Each point is reached from the start by the listed moves, each made once or not at all, plus a little noise. Is the number of moves made odd or even? Then give how often each move was made.
(in the rows, 128 means zero)

Moves:
(1): [215,54,127,113]
(2): [163,182,165,110]
Start: [104,76,122,126]
Points:
[140,132,145,112] => odd (0, 1)
[106,73,122,137] => even (0, 0)
[224,54,172,92] => even (1, 1)

Moves:
(1): [120,181,110,153,157,163,85]
(2): [38,112,133,114,118,88,96]
(3): [127,185,167,87,154,107,107]
(4): [197,98,178,125,113,96,112]
Start: [112,114,145,177,135,161,162]
Points:
[186,87,192,166,123,127,143] => odd (0, 0, 0, 1)
[24,208,159,143,174,139,68] => odd (1, 1, 1, 0)
[13,94,152,156,124,126,127] => odd (0, 1, 0, 0)
[85,177,217,144,158,102,50] => even (1, 1, 1, 1)
[93,121,231,116,130,70,90] => odd (0, 1, 1, 1)

Moves:
(1): [112,133,150,155,163,138,112,154,115,111,131]
(2): [140,172,129,148,134,159,133,130,132,120,123]
(3): [133,144,143,128,132,114,100,123,147,146,117]
(4): [108,130,116,157,93,119,122,121,107,130,140]
(5): [126,123,78,122,131,140,95,137,104,155,137]
(6): [109,132,162,124,125,166,151,177,148,163,127]
(7): [94,113,94,136,110,122,137,127,145,99,85]
(8): [130,117,102,138,148,100,130,128,161,130,162]
Start: [127,124,101,144,122,129,130,113,137,115,107]
Points:
[64,159,92,196,76,177,162,156,158,118,70] => even (0, 1, 0, 1, 0, 1, 1, 0)
[91,116,37,203,144,109,78,141,110,129,162] => even (1, 0, 0, 1, 1, 0, 0, 1)
[70,106,7,172,73,125,97,109,109,115,84] => odd (0, 0, 0, 1, 1, 0, 1, 0)
[130,189,138,187,169,156,91,135,147,103,93] => odd (1, 1, 1, 0, 0, 0, 0, 0)

Moves:
(1): [133,120,97,96,137,153,120,109,122,110,97,114]
(2): [136,123,111,109,127,140,119,140,125,148,107,122]
(3): [136,142,150,116,97,148,122,142,141,104,152,145]
(4): [144,112,121,103,128,170,152,132,176,85,131,145]
(5): [114,136,116,135,132,123,123,131,113,145,146,132]
(6): [133,134,104,95,140,113,129,95,76,164,93,132]
(7): [143,97,111,139,127,128,123,119,95,130,120,114]
(8): [121,129,163,138,134,159,135,128,145,113,137,143]
(9): [92,125,145,120,113,103,137,133,121,135,128,114]
(10): [130,125,143,136,107,157,150,113,160,110,141,121]
(11): [132,146,128,108,143,149,155,141,121,101,132,120]
(12): [129,139,124,151,101,137,132,140,136,112,126,146]
Start: [123,127,110,102,170,112,118,171,107,122,152,122]
Points:
[127,149,86,7,121,172,170,198,104,76,124,149] => odd (0, 1, 1, 1, 0, 1, 0, 0, 1, 0, 1, 1)
[90,143,109,82,147,150,176,206,141,63,182,141] => odd (0, 0, 0, 1, 1, 0, 0, 0, 1, 0, 1, 1)
[140,87,94,105,141,236,160,149,152,30,154,142] => odd (1, 0, 0, 1, 1, 0, 1, 1, 0, 1, 0, 1)

Moves:
(1): [111,110,132,126,122,136,118,135,121,163,127,146,124,116,150,127,111,144,137,118,139]
(2): [132,151,126,115,116,114,133,138,127,137,107,123,112,128,114,122,118,122,117,131,142]
(3): [147,104,135,139,151,129,138,131,136,122,125,126,136,140,113,135,140,132,120,121,118]
(4): [136,116,127,112,138,153,127,126,131,157,137,119,130,118,131,136,139,137,136,127,127]
(5): [116,119,112,124,126,114,142,136,108,137,133,123,123,116,122,113,128,139,126,131,118]
(6): [137,131,112,127,124,106,127,110,137,122,104,99,132,162,119,142,147,122,109,105,114]
(7): [127,111,142,138,125,135,130,121,138,118,160,128,139,138,123,118,138,138,107,135,120]
(8): [161,133,117,107,126,129,156,127,120,161,98,125,139,138,150,158,111,139,130,112,133]
(9): [135,138,138,103,130,159,116,122,138,124,147,164,120,121,123,142,138,110,119,152,120]
(10): [152,168,133,109,135,91,147,122,150,112,118,116,131,156,150,149,123,109,110,111,118]
(11): [129,148,137,120,143,144,119,111,130,140,120,145,127,112,140,120,123,130,125,140,139]
(12): [134,136,136,122,132,140,118,129,120,107,129,130,125,129,139,108,129,128,116,130,143]
(13): [129,129,126,119,123,103,114,108,126,124,114,120,133,134,148,153,112,146,134,145,133]
(14): [139,142,122,122,143,118,118,121,122,132,139,132,133,128,125,143,130,131,135,131,153]
(15): [146,117,135,128,126,146,130,129,137,129,134,146,129,105,154,136,144,147,121,125,129]
(16): [125,124,140,130,121,113,114,143,112,141,124,95,136,119,98,124,120,132,135,108,116]
(17): [107,130,133,118,123,118,134,121,112,123,129,117,126,122,116,147,116,114,127,115,138]
(18): [145,116,134,154,117,116,121,97,121,124,134,126,130,135,154,104,129,112,139,147,144]
Start: [140,135,103,127,134,107,161,116,124,117,133,107,147,146,126,118,119,126,113,127,139]
Points:
[194,132,119,125,175,95,142,92,130,135,110,80,173,144,108,149,154,153,90,89,140] => even (0, 0, 1, 0, 0, 1, 0, 0, 0, 0, 1, 0, 0, 1, 1, 1, 0, 0)
[171,151,106,101,127,63,172,61,136,176,120,81,144,174,176,94,124,126,66,118,148] => odd (1, 1, 0, 1, 1, 1, 1, 0, 0, 1, 1, 0, 0, 0, 0, 0, 0, 1)
[249,178,118,53,147,82,199,96,161,130,80,131,150,170,184,216,109,133,69,128,138] => odd (0, 1, 1, 0, 0, 0, 0, 1, 1, 1, 0, 0, 1, 0, 1, 0, 0, 0)
[185,77,134,111,172,144,130,91,132,145,172,127,171,131,184,151,136,206,92,135,175] => even (1, 0, 1, 1, 0, 0, 1, 0, 0, 0, 0, 1, 1, 1, 1, 0, 0, 0)
[185,149,128,73,134,37,166,82,104,138,120,55,143,155,115,161,101,98,96,137,133] => even (0, 1, 1, 1, 1, 0, 0, 0, 1, 1, 0, 0, 1, 0, 0, 1, 1, 1)
[199,160,97,62,143,42,187,69,124,179,89,23,184,189,155,178,109,165,73,87,105] => odd (0, 0, 0, 1, 1, 1, 1, 1, 0, 1, 1, 0, 1, 0, 0, 1, 0, 0)
[177,126,78,93,150,81,200,137,89,200,96,112,148,142,134,147,91,165,109,103,175] => even (1, 1, 1, 0, 1, 0, 0, 1, 0, 0, 0, 0, 0, 1, 0, 0, 0, 0)
[134,113,124,118,93,43,134,54,85,169,111,66,149,125,156,116,98,164,81,119,163] => odd (1, 1, 0, 0, 1, 1, 1, 0, 0, 0, 1, 0, 1, 0, 1, 1, 1, 1)
